Rows are points. The window is the flat piece filled in between its corners: a triangle in 3 columns, a solid with four corners in 4, and so on. A path goes straight from each point to the next, and from the last back to the first. List the points from which the path goes on through the window.
In the rows, zero is written as 128.

Window:
[[119  88 140]
 [ 73  85 147]
 [162 190 131]]
Path:
(1): [126  67 106]
(2): [110 114 170]
(3): [141 156 168]
(4): [155 169 114]
(5): [93 62 86]
(6): [172 154 185]
(7): [127 169 170]
(8): [111 128 125]
(9): [139 158 115]
(10): [137 156 167]
(11): [ 74 108 197]
(12): [ 82  72 101]
(13): [155 179  81]
(14): [155 150 164]
(15): [163 181 166]
(16): [150 177 114]
Through the window after points: 1, 3, 9, 11, 15

Window:
[[107 107  58 121  25 140]
 [129 102  92  78 117 139]
 [174 118 157 146 116 200]
 [176  90 175 174 136 109]
 [154 138 152  66 113 135]
 [205 147 103  34 158  68]]
Path:
(1): [202  78 114  98  97 124]
(2): [196  56 161 128 104 196]
(3): [127 131 136 156 109 150]
(4): [133 146 133 143 101 167]
(5): [197  59  98  87  77 156]
(6): [176  96 168 104 128 139]
(7): [173 154 139 122 138 137]
(8): [141 112 117 131 133 129]
(9): [173  93 142 118  98 113]
(10): [217  58 127  75 107 110]
(11): [161 168 122  98 132 108]
(12): [135 124 155 161 108 139]
(13): [163  68 114 100 115 141]
(14): [177  48  88 115  87 144]
(15): [128 132 114 104  96 101]
(16): [142 185 150 122 141 165]
Through the window after points: 4, 8

Window, 9 rows:
[[ 84  99  63 186 116 106  84  75 112]
 [135 171  82  87 153 161 116 152 103]
 [195  99 111 113 152 114 197 123  83]
 [135 137 113 220 135  99 100 146  74]
 [165  30 153 100 203 112 190 136 140]
 [ 69  81  85 234 136 133 133 109  59]
 [147  85 132  34 114 126 174 175 135]
 [127 169 119 142 105 139 206 168 188]
 [127 161 181 160 110 152 153 111 129]]
Path:
(1): [159  95  93 146 125 142 118 130 111]
(2): [147 109 112 156 131 159 164 141 136]
(3): [102 126 131 148 139 104 141 138 115]
(4): [100  98 118 106 153 109 163 122 123]
(5): [217  81 119 167 133 167 161 134 126]
(6): [162  77 117 184 123 138 131 141 123]
(7): [ 84 224 113 146 155 101 179 138 117]
(8): [ 95 116  63  80 126  92 183  82  94]
(9): [130  98 119 142 120 132 113 147 132]
(10): [120 111 113 184 117 236 122 159 130]
(11): [158 160 105 104 137  31 184 105  80]
(12): [ 87 158 144  74 159 104 190 179  59]
(13): [187  83 117 165 131 164 145 128 165]
(14): [168  88  52 212 110 159 142 101 128]
(15): [ 81 138 156 124 146  81 116 139 100]
(16): [103 117  98 141 136 109 148 112 105]
Through the window after points: 8, 14, 16

Window (11 x 11):
[[131  88  73 170 164 141 100 161 100  74 136]
 [203  82 188 162 139 171 146 186 153 151 168]
 [130 137 139 147 166  87 115 149 130  63  66]
 [139 126 144 138 153 139  81 124 120  69 132]
 [119 111 102 155 173 135 132  91 122 114 167]
 [ 91  82 107 147 117 147 132 122 185  35 145]
 [100  90 113  31 166 158 148 125 180  77 182]
 [ 46 188 155 134 157 139 101 117 148 131  99]
 [134 134  52 145  59  84 169 150  64  41 135]
 [199 124 107 139 169 182 122 130 125 144 127]
 [ 84  51  96  77 117 186 151  68 124 161 180]]
Path:
(1): [148  99 163 146 158 162 145 141 131 111 155]
(2): [172  96  63 164 122 122 100 158 150 147 159]
(3): [ 72  87  53 168 115 123  58 146 187 126 149]
(4): [148 102 137 109 171 160 174 122 105  43 147]
(5): [ 81 115  95 115 136 166 211 102 127  64 161]
(6): [139 121 103 110 114 100  82 155 120 100 131]
(7): [130 108 118 148 139 115  75 121 148  95 152]
(8): [123 142 110 153 154 193 214 131  77 120  96]
(9): [129 122 116 130 149 161 147 127  45  38 107]
(10): [158 120  63 143  86  93 133 152 177 138 170]
(11): [133  99  84 126 102  99  66 153 133 141 132]
(12): [ 80  89 133  95 166 224 199  52 126 120 172]
(13): [105 140 136 136 141 148 134 136 118  69 113]
(14): [127 102  93 112 157  84 109 117 174 170 166]
(15): [102 113  98 131 153  59  71 133 189  75 205]
(16): [108  95 118 116 139 174 161 113 113  88 119]
Through the window after points: 1, 3, 5, 9, 11, 13
